Rows are points. A path goes straight from each point to the next, and from the last back to the first. The post is the endless flat space through its rows: a point in 2 columns, a line in 3, a plane in 4, and so on, so that a path can go around it. Count how often the path circles the post. Going back the other way cancels.

Post (1 x 2):
[[ 9 -7]]
Path, 31 rows:
[[ -8  33]
 [-39  -1]
 [-10 -54]
 [ 36 -34]
 [ 27 -25]
 [  0 -27]
 [-51 -19]
 [ -3  14]
 [ 23  21]
 [ 34  29]
 [-19  38]
 [-30  -3]
 [  3   8]
 [ 60  23]
 [ 57 -11]
 [ -2 -57]
 [-47 -23]
 [ -8  15]
 [ 27  18]
 [ 21  20]
 [-27  19]
 [ -8 -15]
 [-53   8]
 [ 23  22]
 [ 27   1]
 [ 24 -17]
 [ -4 -23]
 [-54 -21]
 [ -3  11]
 [ 51  34]
 [ 38  22]]
Times around: 2

Post (8 x 9):
[[-12  17  -1   8 -46  24  18  38   1]
 [  2  15  34 -22  17  10 -30  13  20]
 [ -7 -43  10  11   1   1   5  -9  -6]
 [ 11 -54 -30   6 -11   4  18 -22  -8]
 [ 15 -42 -23  15 -39 -25   0 -13  18]
 [  6  -1  17   0  27  -5   4  -6  14]
 [  0  24  36  18  33  41 -23 -19   2]
 [-20  21 -13   6 -32  -1 -12  48 -17]]
Path, 26 rows:
[[-18  -8   9   4  37  45 -18 -60 -10]
 [-42 -28  -6  27   4 -12  -2  32 -28]
 [  4 -48   9  -6  25  -4 -28  13 -14]
 [ 10 -46  13   4 -14  13   5  14  31]
 [ 13 -18  49  21  -3  50 -20 -13  58]
 [ 37   6 -12  19 -25  -3 -42  13  10]
 [  4   9  16  -4  26  -1  22 -18 -13]
 [ -8 -15 -10 -15 -37  10  15  -1  16]
 [-13   4  12  -7  10 -10  11  31  19]
 [  9 -13 -17  22  -9  31  -9  13  -9]
 [-18  23  25  27   3  13 -15  41 -33]
 [ 22   4   3  39 -11   6 -36 -25  27]
 [ 23  22  34  -2  -1  25  27  39  18]
 [  6   2  57 -12   4  -2   1  14   7]
 [-38 -16 -12 -22   4  11   4   2 -49]
 [ 14  14  44 -15  28  16  11   0  -6]
 [ 18 -17  -9  18  20   7 -11  -8 -22]
 [  1  22  32  22   9  28   5  32  12]
 [ 13   9 -13 -10 -22  -8 -18  19   3]
 [-17   3  25 -36  -7  15   3  18 -23]
 [-17 -23  -1  -3 -30   8  -6  -7   7]
 [-21 -14   0 -20  -5  11  35  35  25]
 [ -6 -13  25 -15  20 -14 -32 -23   9]
 [  1   1  22  -8 -18  -2 -15   9  -7]
 [ 41 -22 -36  -1   9  18 -41 -14 -30]
 [ -1 -14   1   6  -2 -12 -29 -18  -8]]
Times around: 2

Post:
[[ 23  -4  -9   0  -6  13 -11  31  16   9   8 -10  -3   3  23   2  15   1]
 [ 19 -11  -4 -26 -27   9 -24   2  18  26  -3  29  -1  16  -1   6  -4  10]
 [ 22 -14  -2  23  19  -8 -23  14   3 -19   5 -37   1  13   5  15  12  -3]
 [-40  10   1   4   2 -18  45   9  14   8 -27  14   4   5  -2  14 -18   3]
 [ -6   8  -5 -39 -17  20  -2   6  10  14  11  28   5  -7  12  11 -10  12]
 [ -1   8  -2  -5 -20  27  -6   6  24  -9   8  15 -21  11   8  -5   7 -18]
 [ 10  -7 -16  27  27  -5 -34  20 -21   6  19  -9   1  15  11  14  13  -8]
 [-19 -13  13  -5   2  13  17  10  -4  -9  -9 -27   8  -8  -5  -7   7  10]
 [  1  17 -23  -3   4 -12  -4   9   1  29 -36  15 -15   9  19   0 -26   8]
 [-14 -44   6  -8   5  -5   2 -11   5 -14 -16 -18 -14 -23  -5  22  17   3]
 [-21  26 -34   1  11   2  29 -19   6   6  11 -26  -1 -26 -12   2  10   1]
 [  7 -31 -23   4   4  -2 -25  -4  13  -4   9  -9  19 -21   7   5  14   4]
 [ -5 -23  13  13  -5   3 -15  -3   6 -28 -38   5  -5  -9  -9  19  17  27]
 [-17  22  -5 -14  16   3 -33   2  39  25 -13  23  17  -7  -2   6  -6  -4]
 [ 14   1  -5  16 -15   1  28  29 -13   8 -13   9 -16 -17 -17  22 -23  -4]
 [ -9 -19 -31   4  12  -3 -10  -5   6 -25  10   9 -50  15  -8  12   9  15]
 [-23  -5 -22   7  -5   8  15   6  10 -10 -32 -16  -8   7 -11  17  -1   0]]
Path:
[[  2 -25 -12  34 -12  33 -10  15  21 -17 -15 -12 -19  23   7   6   7 -28]
 [ 31  10 -28  12  11  -5  14  11   8 -22  10  31 -16  -2   5  25  -9  21]
 [-13  41   2  -6  24 -15   8   9  -8   9  -7  35  -6 -15 -29  42 -11 -11]
 [  8  -8 -35 -23   5 -10  -9   6 -10  16  29 -45  -9  -2 -50  16  -3  19]
 [ -5 -12  -2  22 -15   9 -25  22  58  18   7  38 -24   5  -7  17  10 -14]
 [ 20 -30 -16   5  -7   4   7 -29 -37  -7  30 -27 -21  -3  -6  30  17  -1]
 [  6   0  -4  23  27  -2  -2  30  29 -13   3  12  -7  12 -30  29   6 -14]
 [  8   2 -22 -12   2  -3   9   4 -13  19   1  -6  -6 -29 -16  -1   5  19]
 [  5  31  18  -5 -25  -4 -14  16  -6  21 -15  35  26  26  -6  -4 -29  14]
 [  5  14  -6  25   4 -19  12 -22  22  -7   8   7 -34 -16 -15 -10  -8  23]
 [-40 -20  10 -34  35  -5  23  -3  43  17  -8 -35  12  -2 -19  40   8  20]
 [ 27  -4 -51  -8  -1   6   9  -2  11   8 -22   7 -11 -35 -10  37   0  11]
 [-12 -17 -12  -8  -5   5  18  -7 -27  -9   6 -31  -7 -14 -18 -13  17  14]
 [-15  21   5  37  24 -20   8  28  28 -32 -25   2 -40 -26  11  -4 -25  -4]
 [ 11 -11   1  18  -1 -18  -4   2  10  14  -6 -30   9   8  -6  31  -1  -6]
 [-11  -5 -36   7  15  33 -19 -14  -4 -17  29 -13   5 -26  14   6  16  -8]
 [ -3   1  -7  24  39   5 -22   4  18 -13 -26  35 -11 -57 -27  37   8 -26]
 [-11   0 -27  -3 -13  22 -26  11  12   7   0  18  23  27 -24   3  15   5]
 [ 24   1 -16 -14 -35   1  -9  17  37  19  -2   4 -11 -34   2  26 -18 -13]
 [ 13  13 -33  -3 -17  -2  -8  -3  60   2   5   1 -18   9   5  17 -10   0]
 [ 14 -18 -37  28  24   7 -16  32  28  17  -7  -2  25 -12  30  20  12 -15]
 [-11  23 -30 -10   5  19  20  -6 -23  -8 -16 -14  23 -16  22  20  -7   0]
 [-29   3 -28 -14   3 -28   3   4  11  19 -41  12  33  22  -3   0 -10  28]
 [ -5 -10  15   0 -22  -3  -7   2  34 -30   2 -20   7  17  -4 -11  -5  16]
 [-19 -43 -10  -1  12   0 -27 -14 -37  20   7   0 -20 -19  -2  44 -10 -18]
 [-10 -10  -8  12  21   0 -27  25  46   5  18   5  14  23  38  39   7 -14]
 [-16  12 -18  13  -8  12 -13  24   0 -15   5  22  -6  13  -5  27 -23  16]]
Times around: 5
